Each point is reached from the start by the listed moves, each made 0, 1 or 2 times, or once backwards (-1), plus a little noise. Say if it took an odd or an even number of moves. Then give how often each move was made.
In the rows, 128 means zero.

Moves:
(1): [161 134 117 168 114]
(2): [147 177 105 124 143]
(3): [115 156 156 142 126]
Start: [137 129 123 136 141]
Points:
[145 192 169 203 122] -> odd (1, 0, 2)
[162 239 146 199 139] -> even (1, 1, 2)
[183  90 123 221  98] -> odd (2, -1, 0)

Moves:
(1): [137 116 121 134 142 135 116 134 144 123]
(2): [140 142 129 129 139 126 132 123 130 136]
(3): [130 133 158 137 130 146 127 129 136 121]
(4): [111 140 126 159 135 116 137 128 125 121]
(5): [120 123 128 123 144 137 132 130 118 125]
(6): [129 131 111 134 118 154 129 122 127 130]
(7): [142 117 129 128 137 132 160 139 145 129]
(8): [115 136 134 133 138 132 125 179 141 133]
(9): [118 129 122 116 132 140 127 118 149 127]
Start: [127 133 120 124 128 140 148 130 139 137]
Points:
[129 146 127 127  89 111 128  72  75 139] -> even (-1, 0, 0, 0, 0, 0, -1, -1, -1)
[112 181  91 129 148 119 204 152 199 164] -> even (-1, 2, -1, 1, -1, 0, 1, 1, 2)
[123 138  72 176 126 117 249  89 126 134] -> even (-1, 0, -1, 2, 0, 1, 2, -1, 0)

Moves:
(1): [155 133 117 125 133 132 131 129 135 125 126 134 120 129 131 128 125 135
 140]
(2): [110 162 120 120 118 120 117 126 135 125 131 123 127 137 142 125 137 131
 134]
(3): [152 140 162 128 126 136 132 116 119 128 119 125 120 131 124 125 133 131
 126]
(4): [135 133 119 156 121 126 129 123 128 130 132 134 128 118 131 117 126 126
 122]
(5): [123 132 131 132 153 128 121 120 133 133 122 129 126 117 131 137 134 123
 134]
(6): [128 125 120 125 129 147 121 122 123 138 118 121 135 134 134 127 140 122
 121]
(7): [120 136 128 131 136 134 157 125 126 125 123 120 135 128 131 123 118 128
 130]
(8): [133 129 131 130 126 132 127 149 136 129 129 123 126 122 133 125 127 118
 125]
(9): [128 123 133 125 124 142 133 112 147 140 140 121 123 127 128 138 128 127
 132]
(10): [134 134 134 127 121 118 136 132 121 164 126 127 135 122 114 128 123 131
 129]
(11): [136 135 132 133 132 132 126 129 119 126 145 127 136 137 131 132 126 130
 125]
(12): [118 136 132 128 130 143 127 136 128 126 132 155 121 133 126 136 129 139
 129]
(13): [137 129 130 133 128 125 129 134 140 124 120 132 159 127 122 128 132 116
 131]
(14): [124 129 130 135 132 124 130 139 136 132 126 132 120 159 134 127 124 134
 122]
(15): [131 115 132 122 117 118 130 131 127 135 125 134 130 123 161 127 123 124
 137]
(16): [135 140 133 145 122 130 132 127 110 121 119 120 126 129 127 171 130 130
 127]
(17): [128 127 126 132 132 117 140 132 125 127 137 132 125 127 132 138 164 135
 117]
(18): [137 128 143 129 126 136 128 123 135 127 127 117 135 124 128 133 121 168
 128]
Start: [120 129 126 120 150 128 140 121 146 140 140 132 146 112 133 136 138 122
 134]
Points:
[155 156 135 231 164 159 236  79 111 228 145  66 214  36  74 222 172  40
 101] -> even (-1, -1, 0, 2, 1, 1, 2, 1, 2, 2, 1, -1, 1, -1, -1, 2, 1, -1)
[173 202 162 182 238 169 203 155  93 193 139 189 148  98  79 138 125 104
 137] -> even (1, -1, 1, 1, 2, 0, 2, 1, -1, 2, 2, 2, 0, 0, -1, 0, 0, -1)
[178 108  97 115  96 125 218 155 170 249 155  84 122 119 213 176 129 123
 145] -> odd (2, 0, -1, 0, -1, 1, 1, 2, 2, 2, 0, -1, -1, 1, 2, 1, 1, 0)

Moves:
(1): [142 122 114 134 140 131 143 131 140 133 134 129 138 129 125 123 123 114
 118 123 137 129 130 132 117 120 130]
(2): [124 136 131 134 134 125 120 133 123 124 135 125 133 138 121 118 123 114
 117 142 133 134 130 134 132 130 133]
(3): [140 123 130 129 121 130 132 127 136 124 129 131 131 129 125 131 125 129
 124 131 112 120 123 120 130 132 134]
(4): [131 140 137 137 120 114 132 129 126 129 127 138 121 139 128 135 126 132
 129 124 144 128 136 121 139 120 121]
(5): [131 126 124 142 136 130 124 128 121 130 136 130 121 139 127 124 123 127
 123 131 114 126 120 133 117 138 124]
(6): [114 122 126 130 142 145 126 122 142 140 126 124 133 146 128 129 129 113
 123 133 113 117 132 119 142 126 124]
(7): [124 143 114 120 130 109 135 127 130 140 132 136 124 115 129 140 139 137
 124 124 121 129 127 133 133 128 133]
(8): [123 128 127 124 127 128 134 133 129 124 132 136 111 123 122 137 137 121
 127 118 132 132 136 124 116 144 131]
(9): [124 127 122 130 124 135 119 128 130 139 129 132 131 136 131 120 132 129
 127 122 123 129 132 126 122 138 133]
(10): [128 118 132 115 126 124 115 127 119 138 137 125 115 128 137 144 115 129
 137 121 134 144 119 122 130 127 134]
(11): [129 124 120 123 131 132 140 136 130 123 144 134 121 121 142 111 117 125
 137 134 122 116 150 121 134 126 138]
(12): [127 140 129 125 125 143 122 120 126 132 120 140 114 133 118 134 128 117
 127 125 134 117 121 134 134 136 138]
(13): [139 135 119 123 133 124 136 146 117 121 126 121 139 130 135 127 120 132
 128 124 131 126 124 121 136 122 130]
(14): [135 113 126 115 126 121 145 131 121 128 115 132 112 132 128 131 131 122
 126 136 120 130 136 139 130 128 128]
(15): [133 133 132 118 130 125 125 140 140 118 117 127 122 128 140 122 123 129
 127 130 131 134 121 131 137 129 127]
(16): [131 125 126 137 132 125 132 134 131 127 127 130 128 134 123 135 132 140
 134 130 129 133 133 131 146 132 125]
(17): [128 131 136 134 137 137 132 120 126 129 129 122 126 137 124 135 133 129
 137 127 130 134 134 124 112 129 132]
(18): [120 119 130 128 134 129 124 136 129 132 120 124 123 139 132 132 127 137
 125 129 132 120 126 138 121 128 140]
(19): [131 140 123 131 123 129 131 132 142 118 130 119 125 124 124 128 114 127
 128 134 120 136 137 116 121 135 119]
(20): [133 123 122 120 129 134 123 133 127 118 128 148 129 133 126 148 126 131
 130 138 135 138 113 116 123 116 132]
(21): [124 122 131 115 133 108 144 115 134 117 120 135 110 122 114 110 114 137
 137 122 130 118 131 112 120 142 124]
(22): [119 116 136 126 123 131 131 128 118 118 124 139 124 117 112 122 119 137
 112 122 116 138 131 126 138 122 129]
(23): [126 130 141 114 131 134 120 137 126 136 126 143 144 137 121 137 128 133
 127 117 139 117 137 137 120 129 123]
(24): [122 132 136 126 119 132 147 132 130 130 137 127 131 133 144 125 124 132
 138 140 124 127 117 130 128 129 128]
Start: [141 134 125 136 117 142 135 121 112 118 127 139 130 133 145 127 146 131
 154 114 135 135 137 127 123 133 128]
Points:
[129 105 172 125 171 247  77 140  50 119  88 129 141 212  82 194 106 109
 106  98  79 153 130 130 125 136 113] -> odd (-1, 0, 0, -1, 2, 2, -1, 0, -1, 1, -1, 1, 2, 1, 0, 0, 2, 0, 1, 0, -1, 2, 2, -1)
[135 138 113 215 130 118 201 105 133 141 159 161 103 172  96  62 123 152
 110 108  98 114 173 157  24 197 156] -> even (2, 1, 1, 1, 2, -1, 1, 0, 2, -1, 0, 0, -1, 0, -1, 0, 1, 2, 1, -1, 1, 1, 0, 1)
[181 194 114 122 112 115 138  96  96  66 103 212   7 126 102 200  81 132
 121 131 110 218  97  76 145 101 127] -> even (0, 0, 0, 2, 2, 0, 2, -1, -1, 1, 0, 2, 0, 1, 2, -1, 2, -1, 2, 2, 0, 2, -1, -1)

Moves:
(1): [130 133 119 126 139 117 148 119 120 111 128 130 121 129 112 140 132 130
 131 124 133 129 140 137 124]
(2): [128 129 135 129 128 126 123 125 131 127 124 127 121 137 125 137 132 126
 126 125 129 127 120 115 128]
(3): [137 127 131 134 128 132 125 130 119 129 116 120 138 125 130 137 121 128
 124 129 125 122 127 131 135]
(4): [121 132 125 130 119 131 128 130 136 124 129 125 139 131 131 138 129 126
 122 139 136 133 128 133 124]
(5): [118 133 115 139 143 132 121 127 125 128 121 124 127 128 122 132 122 131
 127 131 125 129 120 119 133]
(6): [140 120 132 131 142 140 141 138 140 137 130 111 137 115 121 130 136 133
 133 124 134 130 130 129 117]
(7): [120 134 119 132 129 124 128 123 129 133 132 120 146 130 131 138 134 118
 129 124 127 122 126 131 122]
(8): [119 135 136 124 133 121 130 140 133 131 124 132 129 130 127 123 125 121
 132 126 126 136 124 132 130]
(9): [128 126 133 126 127 125 128 128 128 118 127 114 125 128 129 118 125 135
 129 132 126 125 133 130 122]
(10): [130 122 132 136 123 120 128 141 142 134 119 132 133 121 136 137 135 135
 137 122 123 131 130 131 130]
(11): [138 113 131 128 130 120 128 124 135 117 141 140 126 124 134 128 132 110
 121 136 129 110 115 135 125]
(12): [130 126 130 141 134 127 134 123 141 134 119 142 133 132 127 122 128 134
 122 133 126 128 137 123 130]
(13): [126 123 125 139 123 118 119 131 122 124 118 135 138 136 130 123 134 126
 136 125 135 143 127 135 116]
(14): [116 117 129 107 133 132 128 138 130 141 127 132 128 129 128 143 124 123
 131 128 129 127 130 123 122]
(15): [140 125 129 131 131 127 121 136 120 125 129 131 127 127 136 129 131 123
 124 129 134 121 137 115 122]
(16): [128 133 131 117 125 132 128 124 125 116 123 127 131 124 130 131 126 128
 142 125 130 136 131 118 117]
(17): [120 121 141 124 132 132 127 123 133 107 131 127 113 133 126 124 148 120
 129 129 121 134 125 136 140]
(18): [134 135 127 121 132 125 124 128 125 123 128 133 134 131 128 130 133 138
 126 124 123 124 127 134 127]
(19): [126 125 139 127 125 126 128 128 119 127 139 132 128 127 133 119 130 136
 140 136 125 130 121 127 133]
(20): [129 129 117 107 129 116 134 128 125 132 113 138 123 127 128 136 134 135
 127 135 136 128 124 126 136]
(21): [122 125 124 129 135 129 139 134 127 128 122 133 135 127 120 132 125 136
 126 110 139 122 134 116 119]
(22): [133 131 139 129 134 128 127 123 127 130 122 121 125 121 145 135 123 138
 124 128 131 136 127 139 129]
(23): [124 124 130 129 128 124 119 123 132 132 133 128 136 120 120 118 125 127
 123 132 137 129 141 116 127]
(24): [125 135 137 130 126 135 126 127 139 131 119 127 127 123 122 134 134 131
 126 145 133 122 137 135 118]
Start: [127 130 125 118 128 127 158 129 116 117 141 119 115 117 119 126 113 140
 136 139 126 136 123 125 127]
Points:
[117 172 166 104 155 167 219 147 128 131  77  88 124  94  45 140  70 163
 163  93 174 156 184  96  51] -> even (1, 1, 1, -1, -1, 1, -1, 2, 0, -1, -1, 0, 0, 0, -1, 2, -1, -1, -1, -1, 2, 0, 0, 2)
[ 89 146 190 107 191 127  96 155 105 105 109 137  87 132 160 185 148 120
 118 149  93 106  52 159 164] -> odd (-1, 1, 1, -1, 2, -1, 1, 2, -1, 0, 1, -1, 0, 1, 1, -1, 2, 2, 1, 0, 1, 2, -1, 2)
[ 84 139  98  89 147  96 100 185  76 151  23 139 133 121 124 193  62 167
 157 105 170 188 137  56  92] -> even (0, 1, 1, 0, 2, -1, -1, 1, 0, 1, -1, -1, 2, 2, 1, 1, -1, 0, -1, 1, 1, 1, 1, 0)
[143 134 139 147 192 131 148 186 114 168  83 117 137  93 166 176 112 191
 134 125 122 142  74 129 158] -> odd (-1, 0, 1, 0, 2, 1, 0, 1, -1, 1, 0, 0, 0, 0, 1, -1, 0, 1, 1, 1, 1, 2, -1, 0)
[186  84 191 207 156 138  59  81  91  50 141 115 112  79 171  40 113 132
 118 216 134 133 131 125 109] -> even (-1, -1, 1, -1, 2, 0, -1, -1, 1, -1, 2, 1, 2, -1, 2, 1, 1, 0, 1, -1, -1, 2, 2, 1)
[154  94 148 128 155  87 107 204 150 152  73  80 224  76 216 188  98 105
 162 144 118 136 104 178  55] -> even (-1, -1, 2, 0, 1, 1, 2, 2, 2, 2, 2, 0, 2, 2, 1, 1, -1, 1, -1, 0, -1, 2, 0, 0)
[120  91 125 185 137  97 195 186 180 179 112 149 235 111 172 157 117 191
 139  82 168 177 165 162  47] -> odd (0, -1, -1, 2, -1, 1, 1, 0, 0, 2, 0, 2, 2, 1, 0, -1, -1, 1, 0, -1, 2, 2, 0, -1)
[122 134 149 156 132  92 188 107 163  44 149  65 132 117 110 126 188 156
 168  99 114 214 166 215 113] -> odd (2, 0, -1, 1, -1, 1, 1, 0, 1, 2, -1, 0, 1, -1, -1, 0, 2, 1, -1, -1, -1, 1, 1, -1)
[163  83 132  83 183  83 249 181 188 189  55 104 140  75  80 205 109 177
 123 143 158 110 199 114 112] -> odd (2, 1, 2, 0, -1, 2, 0, 1, 2, 2, 0, 2, -1, 2, 0, -1, -1, -1, -1, 2, 0, 0, 1, 0)
